Each row is a point. Each copy is the shape, with its points in the same order, turned, moved and blurred by noise. Is it also mirrored, or only turned?
In the rows, zero is written as 128.

Shape:
[[ 84 110]
 [167 148]
 [144 146]
 [140 162]
 [139 146]
 [ 88  91]]
Copy 1 (6 x 2):
[[166  91]
 [113 157]
 [128 145]
 [140 159]
 [133 143]
 [155  67]]
Copy 1 is: mirrored
Copy 2:
[[155 103]
 [167 194]
 [171 169]
 [188 173]
 [172 168]
 [136  98]]
Copy 2 is: mirrored

Shape, 9 rows:
[[136  77 137]
 [142 181 126]
 [ 89  97  88]
 [105 113  63]
 [163 141 161]
 [133 156 170]
 [ 90  89 132]
 [141 103 118]
 [143 174 105]]
Copy 1 (9 x 3):
[[141 123  66]
 [ 99 133 159]
 [164 194  93]
 [142 205  90]
 [110  89 116]
 [146  91 144]
 [187 147  94]
 [129 147  79]
 [ 97 151 151]]
Copy 1 is: mirrored
Copy 2, 9 rows:
[[109 150  62]
 [155 124 150]
 [ 61 144 112]
 [ 61 114 126]
 [172 139 104]
 [167 162 125]
 [ 85 175  95]
 [110 130  86]
 [137 104 149]]
Copy 2 is: mirrored

Shape (7 x 3):
[[162 168 151]
 [165 138 166]
 [128 188 144]
 [122 143 109]
 [115  95 100]
 [118  64 125]
 [148 186 100]]
Copy 1, 7 rows:
[[148  71 114]
 [118  89 111]
 [165  60 147]
 [173 118 146]
 [157 164 146]
 [119 177 145]
 [198  82 117]]
Copy 1 is: only turned
Copy 2:
[[139  89 162]
 [130  67 122]
 [165  98 174]
 [137 137 155]
 [117 162 104]
 [106 148  66]
 [131 124 197]]
Copy 2 is: mirrored
Copy 3, 7 rows:
[[ 69 136 140]
 [ 80 116 164]
 [ 86 171 128]
 [124 133 110]
 [159  97 112]
 [172  78 146]
 [ 80 143  90]]
Copy 3 is: mirrored

Shape:
[[162 130  99 118]
 [117 121 138 103]
 [200  89 134 105]
 [ 84 124 116  93]
 [148  88 178 153]
 [112 127  80  85]
 [112 100 157 102]
 [132 180 202 153]
 [121 146 161  82]]
Copy 1:
[[103 112 163  93]
 [144 131 145 133]
 [118  52 139  98]
 [160 164 158 126]
 [116  95  83 147]
 [150 149 182  90]
 [159 126 124 147]
 [ 76 135 133 208]
 [147 124 169 168]]
Copy 1 is: mirrored
Copy 2 (9 x 4):
[[159 126 143 116]
 [ 97 139 132 112]
 [171 193 142 100]
 [ 86 109 108 112]
 [111 200 151 159]
 [129  96 103  98]
 [ 86 162 125 116]
 [ 77 149 225 148]
 [ 84 140 158  91]]
Copy 2 is: mirrored
Copy 3, 9 rows:
[[116 106  84 150]
 [142 119 124 117]
 [ 98 122  42 104]
 [147  95 150 120]
 [173 156  66 104]
 [118  68 133 136]
 [156 125 117  90]
 [157 213 122 152]
 [122 146 145 108]]
Copy 3 is: only turned
Copy 4, 9 rows:
[[145 134  99 124]
 [105 166 145 147]
 [ 87 159  65 124]
 [130 153 162 174]
 [ 41 130 135 125]
 [153 159 115 170]
 [ 85 165 153 156]
 [ 91 136 201  59]
 [120 187 157 130]]
Copy 4 is: only turned

Shape:
[[131 145 130 102 207 122]
 [114 122 102 115 175  82]
 [ 77 126 149 120 176 130]
 [139 135  99  91 127 112]
 [137 103 131 121 137 127]
 [139 109 128 105 148 126]
 [ 79 183 181 152 112 106]
 [145 113 118 126  92 188]
 [120 126  66 124 177 112]
 [113 183 184 196 125  90]
 [107 159 189 194  88  76]]
Copy 1 (11 x 6):
[[127 102 151 166  71 170]
 [109 113 147 147  92 116]
 [139 123 159 201 112 146]
 [125 124 157 105 125 145]
 [148  95 134 140 139 137]
 [134  92 146 140 132 149]
 [128 187 103 195 161 158]
 [209 108 152 113 172 160]
 [142 118 161 126  70 111]
 [139 179  52 191 138 151]
 [130 174  47 181 178 129]]
Copy 1 is: only turned
Copy 2, 11 rows:
[[132 139 103  59 130  80]
 [102 156 115  97 172  93]
 [ 78 137 103  99 104  93]
 [140 156 154 111 147 122]
 [118 125 117 111 140 143]
 [125 133 123  97 136 138]
 [ 89  87 141 170  97  60]
 [157 141 120 151  94 173]
 [131 185  98 107 167 104]
 [108  58 110 177 134  56]
 [ 86  52 131 195 142  81]]
Copy 2 is: mirrored

Shape:
[[125 108 161 132 109  88]
 [ 55 105  98 210 105 135]
 [133 206 103 134 108 160]
 [129 124  99 148 116 152]
 [117 100 162 107 113  93]
 [ 38  95 102 116 124 143]
 [163 126 111 160 119  15]
 [167 137 118 109  96  91]
 [163 140 110 112 148 159]
 [154 117 110 115 108 138]
 [140 141 107 128 140 158]]
Copy 1, 11 rows:
[[153 100 103 130 127 147]
 [160 133 107 165 215  58]
 [130 217 130  97 131 106]
 [126 156 106 138 130  79]
 [157  89 116 127 113 139]
 [173 103 164 139 147  50]
 [180 147  83 203 126 195]
 [157 153  89 136  84 147]
 [ 97 164 125 134  87 105]
 [134 146  98 134  90 101]
 [107 167 127 132 112  95]]
Copy 1 is: mirrored
Copy 2 (11 x 6):
[[170 135 168 124  76 126]
 [ 70 202 149  69  99 139]
 [141 179  76 168 130 172]
 [133 170 126 127 143 131]
 [159 112 171 134  84 126]
 [ 62 118 159 108 119 153]
 [235 162 172  70 104 178]
 [197 151 156 150 133 152]
 [159 133 101 147 162 117]
 [159 146 149 152 147 124]
 [141 147  98 137 150 125]]
Copy 2 is: mirrored
Copy 3, 11 rows:
[[166 106 118 111 145 120]
 [119 184 118 147  95  49]
 [ 85 123 119 206 185 140]
 [110 128 151 162 114 125]
 [159 110 125  85 144 141]
 [ 86 189 129  91 108 137]
 [145  37 120 107 155  55]
 [132  57 128 139 145 138]
 [117 110 184 172 152 145]
 [132  96 153 157 124 143]
 [109 116 166 172 146 132]]
Copy 3 is: only turned

Shape:
[[123 120 133 133 192 137 140 102]
 [161  96 121 156 102 124 141 114]
 [ 91 163 149 158 140 100 135  75]
 [ 69 163 152 152 135 150 127 169]
 [139 125  90 100 166 111 115 191]
 [177 123 151 143 193 123 101 136]
 [154 109 121 140  97 110 127 136]
 [139 111 127  81 181  55 129  89]
 [164 124 112 209 143 100 155 164]
 [173  86 126 175  95 138 140 106]
 [ 74 115 121 163 133  63  98  77]
 [170 174  51 130 134  98  86  51]
 [152  93 141 142 134 121 168 165]]
Copy 1:
[[129 157 139  69  95 117 138 159]
 [113 144 148 146 120 153 109 101]
 [146 158 109 142  63 124 161 168]
 [166 145  50 105 147 133 171 144]
 [140  76 149  77 156 126 166 133]
 [138 103 127  78 105  92  93 146]
 [122 120 148 152 135 145 124 115]
 [158 112 210 109  84 104 156 176]
 [150 123 111 109  99 136 116  47]
 [103 161 148 147 116 148  86 101]
 [129 153 148 170  84  86 197 150]
 [ 55  79 158 127  42 153 157 171]
 [162 135 148 103 151 144 111  96]]
Copy 1 is: only turned
Copy 2, 13 rows:
[[ 91 158 110  89 148  85 134 115]
 [147 120 172 122 152 108 112 145]
 [133 144  92  89  93 107  77 111]
 [161 156  79 138  84  70 151 139]
 [101 163 130 147 130 139 206 137]
 [134 159 125  78 175 117 170 104]
 [154 125 166 138 138 127 129 136]
 [ 68 136 107 119 154 171 113  89]
 [159 135 140  79 142 126 151 203]
 [161 113 188 107 162  93 105 148]
 [112  75 107  93  79 132  97 101]
 [ 96 169 207  69  77 158 106  90]
 [141 133 126 140 181 109 144 169]]
Copy 2 is: only turned
Copy 3:
[[145 115 171 156 167  94 124  90]
 [ 97 136 112 175 146 118  89 140]
 [115 169 145 153 117  53 142  86]
 [170 147  85 105 144  88 171  99]
 [180  92 108 150 118 161 115  84]
 [115  75 141 191 157 126 148  81]
 [106 129  96 161 119 128  94 124]
 [117  99 174 165  98 101  73  42]
 [141 149  76 225 170 124 115 101]
 [ 85 137 110 182 160 117  93 160]
 [136 127 132 175  81  27 101 101]
 [122 146 197 212  50 132 130 131]
 [121 123  88 156 182 133  93  94]]
Copy 3 is: only turned
